Each point is reached from the start by the listed moves, each made 0, 1 or 2 times, or once backwards (-1), plus a little noise. Say if it took an odd or an even number of moves. Then give how often each move was made.
In the rows, zero is written as 128.

Moves:
(1): [166 135 122]
(2): [120 150 113]
(3): [119 152 155]
Start: [130 121 132]
Points:
[ 74 162 150] -> odd (-1, 1, 1)
[ 66 182 177] -> even (-1, 1, 2)
[137  99 148] -> odd (0, -1, 0)
[174 226 143] -> even (2, 2, 2)
[222  88 111] -> even (2, -1, -1)

Moves:
(1): [163 129 122 118 127 143 130 108]
(2): [124 166 130 137 125 135 137 123]
(3): [132 126 178 125 147 131 136 126]
(4): [139 127 120 170 130 147 113 129]
(5): [121 132 118 119 164 126 129 133]
(6): [101 123 126 111 128 163 126 132]
Start: [126 136 150 147 144 139 143 127]
Points:
[ 94 135 247 140 219 129 159 145] -> even (-1, 0, 2, 0, 1, 0)
[161 129  88 219  94 227 103 110] -> even (1, 0, -1, 2, -1, 1)
[ 91 222 162 142 170  82 178 137] -> even (-1, 2, 0, -1, 1, -1)
[193 131 249 247 150 152 127 115] -> even (0, 0, 2, 2, -1, -1)
[209 105  76 233 131 147 101 111] -> even (1, -1, -1, 2, 0, -1)

Moves:
(1): [157 119 127 129 131 125 131 129 131 125 113 124 128]
(2): [129 163 126 128 123 129 143 135 138 135 125 126 124]
(3): [125 128 153 124 132 120 125 129 132 127 126 128 139]
(4): [120 128 132 164 133 124 137 113 119 131 132 121 131]
(5): [130 139 127 116 159 122 130 122 120 110 131 126 133]
(6): [127 135 140 130 128 158 120 124 121 129 124 121 131]
(7): [128 120 134 123 128 138 150 123 126 125 130 133 126]
(8): [128 131 125 129 139 134 131 153 123 132 136 123 135]
(9): [125 125 117 137 136 140 129 128 156 133 127 132 140]
(10): [126 134 127 121 139 129 129 122 129 155 130 133 124]
(11): [144 131 131 141 117 132 125 122 128 130 159 129 134]
Start: [114 137 115 136 135 128 153 117 126 126 111 125 141]
Points:
[151 136 182 142 220 170 156  88  48 110 143  97 171] -> odd (1, -1, 1, 1, 2, 2, 1, 1, -1, 1, 1)
[148 183  82 126 203  86 163 123 159 103 100 118 157] -> odd (1, 1, 0, 0, 2, -1, -1, 0, 1, 0, 0)
[116 174 136 208 178 136 145 125  55 123 164  85 164] -> odd (0, 0, 0, 2, 1, 1, -1, 2, -1, 0, 1)
[152 174 122 236 158 191 199  63 169 200 160 121 171] -> even (1, 1, 0, 2, 0, 1, 1, 0, 2, 2, 2)
[182 196 128 127 166 110 170 102  95  94 160 111 147] -> odd (1, 1, 0, 0, 2, 0, 0, 0, -1, 0, 2)
[152 105  58  87 194 116 150 110 156 153 107 148 135] -> odd (1, -1, -1, -1, 1, -1, 0, 0, 1, 2, 0)
[ 95 249 189 152 208 108 189  50  92 151 106 110 151] -> odd (0, 2, 2, 2, 2, 1, 0, -1, -1, 2, 0)

Moves:
(1): [151 126 120 133 134 126 126 121 122 124 129 127 132 124 130 130]
(2): [142 164 135 126 133 122 119 124 136 124 124 133 116 130 133 131]
(3): [132 124 156 133 129 133 127 131 130 126 130 129 132 127 134 125]
(4): [124 132 121 149 129 120 127 134 130 121 130 127 137 136 132 127]
(5): [131 125 133 130 173 123 110 128 127 125 126 118 120 131 135 111]
(6): [128 138 123 131 128 156 137 130 129 130 129 127 134 126 131 128]
(7): [129 131 131 132 136 122 157 136 127 143 134 125 127 123 130 112]
(8): [133 132 127 119 132 130 125 168 129 116 126 128 127 123 122 119]
(9): [139 120 119 129 125 129 127 129 160 134 129 150 123 127 134 117]
(10): [132 132 129 139 131 128 119 137 125 151 130 129 128 135 121 129]
(11): [130 127 130 123 132 130 128 129 128 131 153 132 118 125 127 137]
(12): [124 137 123 119 131 123 129 131 115 131 132 153 137 133 136 131]
(13): [124 130 126 125 130 121 125 127 135 130 133 121 151 123 132 131]
(14): [135 121 139 127 118 127 137 127 131 124 132 116 137 167 127 115]
Start: [132 142 110 124 113 159 136 110 133 123 119 126 136 120 120 136]
Points:
[140 249 114 137  91 165 131 114 148 118  96 172 171  86 149 166] -> even (0, 2, 1, 1, -1, 1, 0, 0, 0, 0, -1, 1, 1, -1)
[148 145 168 160 144 142  51  88 204 165  92 171 120 149 141 113] -> odd (-1, 1, 2, 0, 1, -1, -1, -1, 2, 2, -1, 0, 0, 0)
[155 209 164 118 243 157 136 212 124 140 153  72 155  99 136  77] -> even (0, 1, 1, 0, 2, 1, 2, 2, -1, 1, 1, 0, 2, 0)
[145 168 187 125 205  91 129  74 111 128 138  77 181 202 158  87] -> odd (0, 1, 1, 0, 2, -1, 1, -1, -1, 0, 0, 1, 2, 2)
[155 147  87 156 180 171 116 139 212 201 154 135 140  67 132 113] -> even (0, 0, 0, 0, 1, 1, 1, 0, 2, 2, 1, -1, 2, -1)
[ 92 202 118 104 123 177 220 178  99 146 128 116 232 152 142  94] -> odd (-1, 0, 0, 0, 0, 2, 2, 1, -1, 0, -1, 2, 2, 1)

Moves:
(1): [147 131 124 123 128 127 123 130 137 129 136 128 128 125 128 134 128 132
 125 135 128 128 129 130 129 133 130]
(2): [117 159 131 126 135 133 124 117 121 126 133 127 129 125 127 134 125 121
 132 133 124 126 120 120 138 125 131]
(3): [130 125 151 127 124 132 121 128 129 142 134 145 129 126 131 127 135 125
 136 136 133 126 124 128 127 127 127]
(4): [136 127 125 165 123 144 125 137 127 133 133 135 132 124 135 134 127 134
 126 124 121 121 116 126 143 124 137]
(5): [124 121 134 129 154 142 135 134 129 125 129 132 124 120 126 129 128 127
 126 134 133 128 128 129 135 132 134]
(6): [134 130 127 121 110 160 136 128 128 126 126 124 131 122 128 125 133 135
 129 121 125 131 130 138 125 116 135]
(7): [135 139 131 124 128 115 163 127 127 134 124 133 139 129 126 117 122 131
 128 128 128 131 122 134 129 120 124]
(8): [132 135 134 122 126 124 127 157 127 123 130 135 132 127 129 133 129 126
 125 127 126 129 133 132 126 130 119]
(9): [124 135 122 124 129 136 125 129 150 131 127 126 130 130 129 124 126 124
 131 126 125 126 129 126 126 120 131]
(10): [124 135 121 122 135 126 125 131 127 145 126 128 128 131 123 124 132 128
 131 127 134 130 121 128 132 131 117]
(11): [120 127 122 126 125 126 128 130 126 129 160 129 139 133 133 129 132 133
 135 129 126 127 122 125 127 126 124]
(12): [122 122 120 124 126 124 136 121 128 127 126 154 134 127 130 129 130 126
 122 111 136 137 122 129 130 130 137]
(13): [138 132 138 131 130 132 123 124 134 134 121 116 167 129 130 133 137 122
 131 125 127 125 118 141 121 143 130]
(14): [127 137 122 127 131 135 127 132 130 125 140 134 130 164 132 131 119 145
 126 133 134 134 130 132 117 125 134]
(15): [126 132 129 116 138 129 122 133 129 131 115 131 128 127 170 116 125 136
 127 133 126 124 132 135 139 123 127]
(16): [117 120 129 127 126 128 141 126 134 131 122 124 131 123 145 163 123 142
 130 125 122 126 127 130 126 128 115]
(17): [131 131 128 128 126 125 137 130 133 126 127 119 123 133 130 136 151 128
 125 130 122 124 120 132 119 132 133]
(18): [124 128 128 130 130 125 123 126 132 130 125 129 136 121 125 123 134 151
 123 132 129 132 133 124 128 127 128]
(19): [126 131 124 129 132 127 129 135 120 122 116 123 127 123 123 129 127 134
 157 132 130 124 124 125 129 124 130]
(20): [123 123 120 129 119 131 134 133 124 131 119 134 131 124 126 133 132 111
 124 156 134 121 143 123 126 130 129]
(21): [126 131 133 128 121 126 133 130 132 120 130 115 126 127 135 126 132 130
 127 122 152 130 125 126 131 126 129]
(22): [124 120 134 136 120 127 124 130 127 124 124 122 124 123 137 120 136 124
 138 142 130 162 123 131 129 119 123]
(23): [130 131 131 134 131 121 133 128 129 137 134 130 131 129 123 125 136 133
 131 116 128 138 155 135 136 129 136]
(24): [124 131 128 131 127 125 129 132 132 126 127 126 124 129 125 132 123 131
 131 133 131 122 124 154 132 128 134]
Start: [134 120 127 123 143 125 124 127 137 125 133 141 117 134 132 107 123 119
 108 134 131 124 128 141 135 137 121]
Points:
[ 60 119 155 135 165 108 154 234 168 150 196 177 108 104 112 149 170 131
 198 212 212 153 184 135 168 114 102] -> even (0, 0, 2, 0, 2, -1, 0, 2, 2, 1, 2, 0, -1, 0, -1, 1, 0, 1, 2, 2, 2, 1, 2, 1)
[112 163 209 122 216 161  88 160 102 144 152 178  42 143 188 101 170 116
 146 149 147 218 151 132 189 125 129] -> even (0, 2, 2, 0, 2, 0, -1, 1, -1, 1, -1, 0, -1, 1, 1, 0, 1, -1, 0, -1, 0, 2, 2, -1)
[ 90  80 118 174 178  62 244 232 122 154 147 203 126 130 122 169 156 211
 131 186 166 213 124 174 152 129  79] -> even (0, -1, 0, 1, 2, -1, 2, 2, -1, 2, 1, 1, -1, 1, -1, 2, 1, 2, 1, 1, 0, 2, 1, 1)
[ 57  61  75  61 130 166 141 132 191  95 129 190 116  68 164 176 123 143
  52 138  97 130 156 118 114 121 106] -> even (0, 0, -1, -1, 1, 1, -1, 1, 2, -1, 1, 2, -1, -1, 0, 2, 0, 2, -1, 1, -1, 0, -1, 0)
[160 148 137  98 144 170 236 206 160 160 110 220 157 137 103 134 179 205
 123 176 182 247 139 194 118 113 130] -> even (2, 0, 1, 0, 2, 2, 2, 2, 0, 2, -1, 2, 0, 2, -1, 1, 1, 2, 1, 1, 0, 2, 1, 0)
[113 219 150  54 140 122 160  97 176 120 143 231 105 181 140  32  86 132
 111 163 228 201  94 120 136  73 145] -> odd (1, 2, 2, -1, 0, 0, 2, 0, 2, 0, -1, 2, -1, 2, 0, -1, -1, 1, 0, 0, 2, 1, -1, 0)
[161  91 186 139 150 213 167 202 110 129  78 213 131 102 183  68 118 194
 161 150 194 177 124 179 165  95 149] -> odd (0, -1, 2, 1, 2, 2, 1, 1, -1, 0, -1, 1, 0, 1, 1, 0, -1, 1, 2, 0, 1, 1, 0, 0)
[123 189 135 121 156 159 186 135 105 146 106 212 244 189 224 101 134 196
 164 149 124 115  27 216 132 117 161] -> even (-1, 1, 1, 1, 0, 1, 2, 0, -1, 0, 1, 2, 2, 2, 2, 0, 1, 1, 2, 0, -1, 0, -1, 1)
[117 122 138 143 164 180 144 152 152 127 146 179 134 165 206  85 102 110
 159 172 100 135  77 122 131  85 128] -> odd (-1, 0, 1, 1, 1, 0, 1, 0, 2, -1, 1, 0, 0, 1, 1, 0, 0, -1, 1, 0, -1, 1, -1, -1)
[153 249  67 182 140 193 141 116 200 122 183 113 136 187  97 127  85 213
 139 121 144 125  54 182 168  88 188] -> even (2, 2, -1, 2, 0, 1, 1, -1, 2, 1, 0, 0, 0, 2, -1, 0, 0, 1, 1, -1, 1, 0, 0, 2)

Moves:
(1): [146 124 123 123 122 131 128 138 129 130 127 133 127 125 126 130 125 127
 132 136 130 130 126 127]
(2): [129 154 132 145 132 132 130 136 127 124 138 130 135 132 125 126 128 127
 117 125 132 127 127 125]
(3): [128 128 145 125 126 128 125 131 131 125 132 129 128 127 130 128 131 123
 133 125 132 127 127 123]
(4): [130 113 133 146 133 131 123 125 131 129 132 122 134 129 127 121 130 122
 137 131 134 126 133 135]
(5): [132 123 130 125 139 127 133 110 131 131 139 133 129 127 127 123 132 131
 125 135 138 130 125 128]
(6): [121 120 125 125 133 149 134 138 122 132 133 124 132 122 136 131 143 131
 136 115 128 132 125 127]
(7): [128 130 133 128 131 124 143 129 121 132 120 125 129 129 127 131 133 122
 128 131 129 127 132 131]
(8): [120 126 133 130 136 122 125 150 135 127 132 132 127 138 127 131 126 132
 130 131 129 122 136 133]
(9): [125 123 130 126 124 129 137 125 146 138 133 140 131 126 130 124 125 124
 124 124 117 133 123 130]
(10): [126 129 127 131 124 123 125 126 126 145 133 126 122 122 130 127 135 132
 122 128 127 125 127 128]
(11): [131 125 126 134 122 123 140 126 120 122 147 128 127 131 116 135 122 135
 135 115 129 126 123 128]
(12): [126 125 126 131 128 127 126 128 119 131 125 138 126 132 132 128 121 125
 130 125 131 130 128 128]
(13): [120 126 122 122 125 122 124 123 124 128 126 129 151 135 120 121 141 128
 131 126 131 129 129 135]
(14): [131 126 127 128 129 133 129 125 131 130 127 123 123 147 129 124 132 132
 129 125 127 132 132 127]
(15): [128 129 128 129 125 125 129 126 128 116 132 122 138 130 154 119 128 129
 129 134 119 134 130 126]
(16): [129 123 121 134 135 116 124 126 134 132 130 126 135 130 143 158 134 127
 132 126 140 140 124 128]
(17): [127 128 125 126 129 126 124 124 127 123 131 131 118 127 123 130 144 121
 131 127 124 133 131 127]
(18): [122 118 137 134 117 122 133 129 129 122 123 139 128 125 129 134 133 157
 126 129 131 135 140 123]
(19): [125 142 123 134 125 122 133 129 139 135 124 127 128 130 126 125 132 131
 156 131 128 121 121 129]
(20): [120 126 129 135 113 144 127 128 124 129 138 132 128 137 130 141 134 126
 134 148 122 122 120 127]
(21): [126 130 123 125 124 130 133 128 136 125 127 134 125 129 131 123 133 124
 122 128 146 122 133 124]
(22): [123 127 124 124 127 129 129 135 133 125 131 120 131 126 124 126 124 129
 127 130 132 141 126 126]
(23): [128 129 125 126 134 128 129 124 134 130 133 129 132 118 125 135 122 125
 137 131 121 129 154 126]
(24): [130 128 135 124 124 131 126 129 130 129 128 130 131 127 126 126 127 127
 126 130 130 130 127 146]
Start: [127 122 125 127 119 135 135 136 123 126 142 129 124 133 140 127 144 122
 125 121 147 129 119 122]
Points:
[169 139 142 124 153  82 115 144 207 225 147 172  78 125 138 139 129  73
 181 132 142 138 119 123] -> odd (2, 0, 2, 0, 1, -1, 0, 1, 2, 2, -1, 2, -1, 1, -1, 1, 1, -1, 2, -1, -1, 0, 1, 0)
[117 127  68 126 103 140 170 108 119 129 153 116 128 151 236 180 216 117
 123 131 164 163 113  83] -> even (0, 0, -1, -1, 0, 1, 1, -1, 0, 1, 0, 0, 0, 1, 2, 2, 1, 0, 0, 1, 2, 0, 0, -1)
[ 33 150 124 160  92 167 126 212 168  99 157 130 231 171 214 149 212 163
 199 157 153 117 116 146] -> odd (-1, 1, 0, 0, -1, 2, -1, 2, 0, -1, -1, -1, 2, -1, 2, 1, -1, 1, 2, 2, 1, 0, 0, 1)
[141 131 140 170  94 112 105 123 228 143 174 186 178 170 158 100 205  92
 161 147 182 164 194 129] -> even (2, 2, 2, 2, 0, -1, -1, 0, 2, 1, -1, 1, 2, 2, 1, 1, 2, 1, 1, 0, 2, 0, 2, 1)
[104  99 147 217 173 112 146 103 103 176 136 158 115 110 165 197 208 151
 150 137 224 141 144 146] -> even (-1, 1, -1, 2, 2, 1, 2, 0, -1, 1, -1, 2, -1, -1, -1, 2, 1, 2, 1, 0, 0, -1, 0, 1)
[ 73  76 156  89 128 109 200 157 123 103 123 184 123 137 203  84 156 173
  81 103 161 147 185 117] -> odd (-1, -1, 0, -1, 1, 1, 2, 2, 1, 0, 0, 2, 0, 0, 2, -1, 0, 2, -1, -1, 2, 0, 0, 0)
[ 89  63 191 184 160 116 174 166 161 171 249 127 155 139 112 210 177 139
 133  88 204 174 190 163] -> odd (-1, 1, 2, 2, 1, 1, 2, 2, 1, 2, 2, 0, 0, 1, -1, 2, 0, 1, -1, 0, 0, 2, 2, 2)
[129 145 181 152 116 133 234  84 169 138 213 112 176 176 189 109 187 136
 175  88 162 157  49 149] -> even (-1, 1, 2, 0, 2, 1, 2, -1, 2, 0, 2, -1, 0, 2, 2, 1, -1, 0, 2, 0, 0, 0, -1, 2)
[146 195  77 162 123  58 135 146 143 158 136 157 181 133 131 137 159  95
 186 126 115 160 166 137] -> even (2, 2, -1, 0, -1, -1, 1, 0, 1, 1, 0, 2, 2, 0, 1, 1, 2, 0, 2, -1, -1, 0, 2, 0)
[112 143 110 112 122 144 142 228 217 140 131 180 154 177 151  70 151 115
 168 104 204 153  97 124] -> even (2, 1, 1, 0, 0, 1, -1, 2, 2, -1, -1, 2, 1, 1, 0, 0, 0, 0, 2, -1, 2, 2, -1, 0)

Moves:
(1): [142 131 127 124 125 129 140 126 126 140 143 126 125 131 133 121 116 128
 121 128 120 130 128 125 132 130]
(2): [133 142 119 124 126 134 113 117 121 115 134 133 137 111 131 133 120 127
 134 122 124 118 120 139 124 127]
(3): [131 132 151 125 117 124 123 126 123 121 131 127 127 132 132 126 134 123
 126 141 124 134 131 130 117 126]
(4): [131 135 122 133 130 119 132 129 132 121 123 128 111 126 128 133 131 127
 134 129 119 124 131 125 126 132]
(5): [126 115 129 125 145 130 128 129 127 131 128 135 122 131 135 128 121 135
 129 118 127 140 126 136 127 120]
(6): [128 132 132 131 135 139 129 129 123 131 121 124 130 130 119 133 133 121
 129 126 123 136 122 123 130 126]
(7): [121 123 129 132 128 130 137 130 127 125 127 122 137 129 139 128 126 122
 128 121 114 130 136 136 115 129]
(8): [131 134 132 120 133 129 119 142 123 121 127 124 112 125 130 127 123 118
 110 131 138 131 129 128 132 123]
(9): [120 130 125 128 134 133 125 126 144 122 127 129 125 127 125 125 115 119
 130 136 117 136 116 124 135 127]
(10): [128 136 131 125 137 116 129 141 134 148 127 131 136 126 127 127 127 118
 129 130 135 128 120 133 124 134]
(11): [120 133 134 139 123 121 132 127 126 128 141 127 125 119 136 126 137 119
 135 121 125 132 123 125 131 118]
(12): [134 131 129 115 120 133 124 136 125 127 123 141 115 116 140 125 132 119
 132 133 131 130 128 129 136 134]
(13): [127 123 121 141 130 133 127 127 127 124 129 136 137 139 128 130 129 122
 130 117 139 132 129 122 128 126]
(14): [122 131 128 120 127 127 136 128 116 129 129 132 130 139 124 121 129 128
 135 123 130 119 119 123 127 124]
(15): [127 134 117 135 119 127 117 130 128 125 129 129 128 128 133 127 135 143
 125 125 125 139 133 123 127 123]
(16): [129 131 118 127 126 129 123 132 130 134 135 125 128 130 138 140 134 124
 120 125 129 118 121 126 113 126]
(17): [127 128 132 124 135 125 126 130 134 126 135 132 138 134 130 125 138 126
 125 129 120 131 131 131 134 125]
(18): [125 129 125 129 131 136 134 133 121 128 134 136 129 131 124 133 132 129
 127 134 121 132 131 139 122 135]
(19): [131 130 131 123 143 126 128 130 118 132 134 126 125 136 140 134 129 132
 140 134 127 122 131 125 137 123]
(20): [130 123 120 127 124 123 114 124 131 128 124 136 128 135 124 122 132 126
 124 143 126 126 122 143 138 126]
(21): [120 135 134 130 129 133 146 123 133 128 117 133 123 129 130 129 134 127
 134 127 141 128 134 137 127 128]
(22): [128 129 120 125 120 128 129 122 130 124 133 120 121 129 131 127 128 125
 130 128 130 138 125 133 126 135]
(23): [119 132 128 128 125 131 124 123 128 130 133 136 129 134 125 135 119 124
 126 122 120 124 143 125 132 130]
(24): [124 125 127 134 122 135 123 137 132 131 133 125 127 140 128 117 131 128
 135 119 127 120 118 130 124 140]
Start: [114 130 144 124 127 131 128 131 117 138 123 135 138 132 139 113 117 133
 131 131 124 133 122 121 121 125]
Points:
[132 164 186 120 103  62 127 173 111 184 183  79  90 160 199 100 132  44
 138 174 113 125  82 113 101 137] -> odd (1, -1, 2, 1, -1, 0, 1, 1, 0, 2, 2, 0, 0, 0, -1, 1, -1, -1, 2, 1, -1, 2, 0, 1)
[ 96 129 160 162 179 144 196 119 118 186 117 137 118 121 111 141  75 117
 139  51 115 161 150 124 120 130] -> even (1, 0, -1, 1, 2, 2, 0, 0, -1, 1, 1, -1, 0, -1, -1, -1, -1, 0, -1, -1, 1, 0, 2, 0)
[ 99 154 173 141 134 153  91 161  82 141 179 148 129 198 149  89  94 112
 154 113  78 135 117  74 165 112] -> even (1, 0, 1, 0, 0, 1, 0, 1, 1, 0, 1, 0, 1, 1, 1, -1, 0, 0, 2, 0, -1, -1, 2, 2)
[124 165 184 147 117 111 104 154  92 200 161 158 127 118 179 138 117  97
  62 109  85 202 147 135  83  79] -> even (2, 0, 2, 0, 2, 2, 1, 1, -1, 2, 2, 0, 0, -1, 2, 1, -1, 0, -1, 1, 0, -1, 2, -1)
[164 167 107 114 105 199  89 139  68 152 190 125 182 141 197 149 131 150
 137 112   8  71 135 135  90 164] -> even (2, 2, 0, 0, -1, 2, 2, -1, -1, -1, -1, 1, -1, -1, 1, 2, 1, 1, 2, 0, -1, -1, 1, 2)
[ 98 175 158 112 115 143 173 197 139 165 104  79  84 161 106 109 117  54
 127 146 101 133  70 118  46 210] -> odd (0, -1, 1, 2, -1, 2, 1, 1, 1, 2, -1, 0, -1, 1, -1, 1, -1, 1, -1, -1, 0, 2, 0, 2)
[119 202  77 146  70  95 135 119 170 143 169 151 120  61 174 107 116  81
 133 183   7 196  96 190 109 159] -> even (2, 1, 0, 2, -1, 0, 2, -1, 2, 2, 2, 1, -1, -1, 2, 0, 0, 2, -1, 2, 0, 2, 0, -1)
[117 158 150  61 196 145 100 149  89 119  85 159 149  80 123 108 121 163
 105  98 177 165 107 161 134  87] -> odd (-1, 2, -1, -1, 2, 1, -1, 2, -1, 1, -1, 0, -1, 1, 1, -1, 2, 0, -1, -1, 1, 0, -1, -1)
